Rows are points. Each copy is the shape, with its points in the same order, turned, moved and blurred by noise. Some copies are also mirrored. Which?
In the rows, 100 means zero.

Shape, 8 rows:
85 141 102
107 102 140
108 137 94
145 83 180
98 114 137
108 71 96
113 143 122
93 18 97
Copy 1 (8 x 3):
140 101 95
108 48 88
127 104 77
84 5 54
123 57 87
74 76 109
133 79 62
39 55 144
Copy 1 is: only turned
Copy 2:
85 116 133
137 101 113
93 134 124
195 101 108
125 98 126
116 112 67
118 128 136
121 74 23
Copy 2 is: only turned

Shape:
91 83 87 54
54 92 126 102
60 115 135 110
139 55 80 36
79 100 30 140
77 71 84 113
107 87 85 101
Copy 1:
105 71 116 149
81 72 140 82
90 92 141 68
87 86 93 195
126 42 48 77
81 54 90 100
91 85 84 112
Copy 1 is: only turned
Copy 2, 7 rows:
98 119 152 141
114 56 149 102
123 69 137 78
93 144 126 181
24 90 122 80
70 71 130 112
85 99 111 116
Copy 2 is: mirrored
Copy 3, 7 rows:
70 85 104 58
95 141 135 85
116 136 129 95
59 30 121 45
26 109 86 146
60 111 127 105
73 89 122 104
Copy 3 is: only turned

Shape, 10 rows:
103 110 106 88
179 67 46 107
152 87 82 130
100 151 132 75
124 99 114 79
88 93 87 103
81 132 90 100
100 115 108 125
135 80 82 142
94 120 139 78
Copy 1 (10 x 4):
98 103 101 89
5 69 80 142
44 110 86 128
110 125 97 50
76 91 113 87
112 90 96 122
124 99 74 94
101 118 85 115
57 111 89 146
110 117 108 65
Copy 1 is: mirrored
Copy 2, 10 rows:
97 93 107 101
140 80 171 163
103 112 153 149
60 84 69 99
90 81 124 100
117 116 109 97
107 114 67 110
82 123 106 112
109 130 152 139
67 84 91 77
Copy 2 is: mirrored
Copy 3, 10 rows:
103 97 96 99
151 137 182 55
100 135 154 65
91 82 64 91
101 85 123 83
103 115 122 118
95 121 77 116
72 128 109 95
91 144 157 82
85 74 85 101
Copy 3 is: only turned

Shape:
41 65 74 144 99 127
132 82 81 159 77 80
116 50 83 155 164 95
95 117 69 99 174 120
93 126 100 98 45 39
76 77 146 86 70 173
24 163 75 41 49 53
115 145 104 125 97 73
147 53 108 101 126 94
133 93 86 112 44 129
Copy 1:
75 119 104 60 49 82
150 85 154 119 91 63
175 114 88 87 64 27
160 120 42 73 91 101
98 117 159 100 152 122
29 85 57 127 94 73
61 148 126 63 160 180
132 101 121 120 111 137
142 91 84 114 125 21
79 45 116 105 108 80
Copy 1 is: only turned
Copy 2:
70 45 46 94 124 120
73 130 84 140 108 135
31 80 122 90 96 155
56 80 127 48 79 67
161 144 72 104 115 114
124 9 112 149 120 84
195 114 45 45 134 47
118 131 89 104 62 101
75 97 159 113 121 139
100 103 100 167 128 84
Copy 2 is: mirrored

Shape, 14 rows:
129 81 131 70 61 61 96 104
99 130 124 83 139 62 155 98
62 120 90 125 113 54 71 89
130 70 83 81 74 111 104 96
70 67 129 112 71 63 92 108
81 108 115 111 92 114 116 71
72 74 118 81 121 128 90 63
122 93 150 79 91 134 161 94
136 130 69 95 92 128 128 67
144 86 118 134 81 137 68 119
66 110 131 104 120 145 166 120
114 85 69 42 57 141 149 143
57 72 106 143 131 95 111 51
122 120 104 58 57 136 136 114
Copy 1:
52 123 67 49 116 103 106 95
86 139 119 141 103 99 67 103
143 104 63 124 117 100 116 70
96 90 93 42 94 128 100 124
78 89 45 93 152 129 110 97
114 79 82 109 124 99 93 144
118 55 72 94 103 126 44 120
40 92 117 100 110 115 59 167
126 97 128 72 77 89 102 158
62 32 91 74 93 94 135 120
79 74 107 150 112 146 74 169
83 120 92 67 70 176 115 178
141 49 96 117 159 119 62 102
69 120 86 74 67 125 112 174
Copy 1 is: mirrored
Copy 2 (14 x 8):
26 105 134 101 127 76 115 137
80 148 93 158 128 108 128 95
91 64 74 113 96 135 101 121
58 112 155 80 110 85 80 99
59 94 99 90 140 116 88 159
91 135 122 103 85 126 95 132
50 134 121 110 79 143 56 118
65 195 143 110 112 85 97 125
105 129 158 102 69 90 113 83
60 124 99 42 67 60 78 119
117 190 100 127 112 104 63 124
100 137 183 115 138 45 49 102
89 125 88 84 99 179 89 113
93 147 167 118 101 49 82 125
Copy 2 is: mirrored

Shape (12 x 8):
73 88 61 49 102 58 79 87
137 84 112 105 95 154 110 98
72 97 140 64 99 45 105 66
50 97 115 96 100 47 104 60
112 119 95 86 78 58 91 49
93 105 79 102 109 36 127 102
104 96 126 82 121 55 76 87
165 63 109 126 88 139 86 125
123 97 97 147 81 94 62 127
140 135 97 126 114 135 78 137
168 101 112 101 72 123 94 148
125 102 106 99 56 142 90 146
Copy 1:
124 27 111 114 87 77 72 131
113 148 147 97 95 64 137 106
140 57 115 79 133 72 57 73
118 51 103 118 129 84 64 64
142 97 102 131 104 71 49 100
154 54 68 117 110 77 111 89
157 67 111 85 92 73 71 79
161 149 155 99 84 84 159 118
169 125 117 106 88 137 121 99
133 158 99 75 51 117 139 101
163 153 118 77 100 87 138 142
125 143 123 86 112 99 137 143
Copy 1 is: only turned
Copy 2 (12 x 8):
106 106 46 86 179 65 66 111
121 118 105 87 77 109 128 94
136 98 75 135 180 108 60 75
116 74 69 119 195 120 74 87
111 98 88 142 160 95 86 137
107 84 122 88 185 78 71 94
137 93 91 104 143 107 42 102
93 131 133 71 56 121 103 106
59 85 117 86 92 116 66 112
99 66 123 82 56 76 90 104
87 130 139 97 58 77 87 92
67 117 103 101 62 83 104 69
Copy 2 is: mirrored
Copy 3, 12 rows:
167 122 102 122 94 120 80 96
95 77 78 78 121 82 166 121
123 74 105 164 86 102 90 66
122 76 138 142 70 99 88 70
145 45 106 95 85 124 89 78
109 105 82 82 58 107 90 71
121 68 70 128 95 97 76 100
92 79 57 42 151 54 137 124
80 78 98 51 134 77 81 116
67 84 77 55 128 117 124 149
78 86 43 54 161 95 128 96
78 96 82 60 169 107 140 95
Copy 3 is: mirrored
Copy 4:
68 124 136 80 134 34 90 88
123 89 50 135 118 98 118 108
57 144 98 71 75 64 62 118
39 128 130 92 90 76 52 122
40 123 93 65 114 93 104 77
88 111 130 64 138 94 56 111
84 110 86 69 89 60 54 86
135 39 45 101 118 92 128 110
103 35 105 84 92 104 107 85
150 65 87 114 109 117 104 57
158 73 70 71 107 108 145 95
142 77 95 106 90 93 152 102
Copy 4 is: only turned
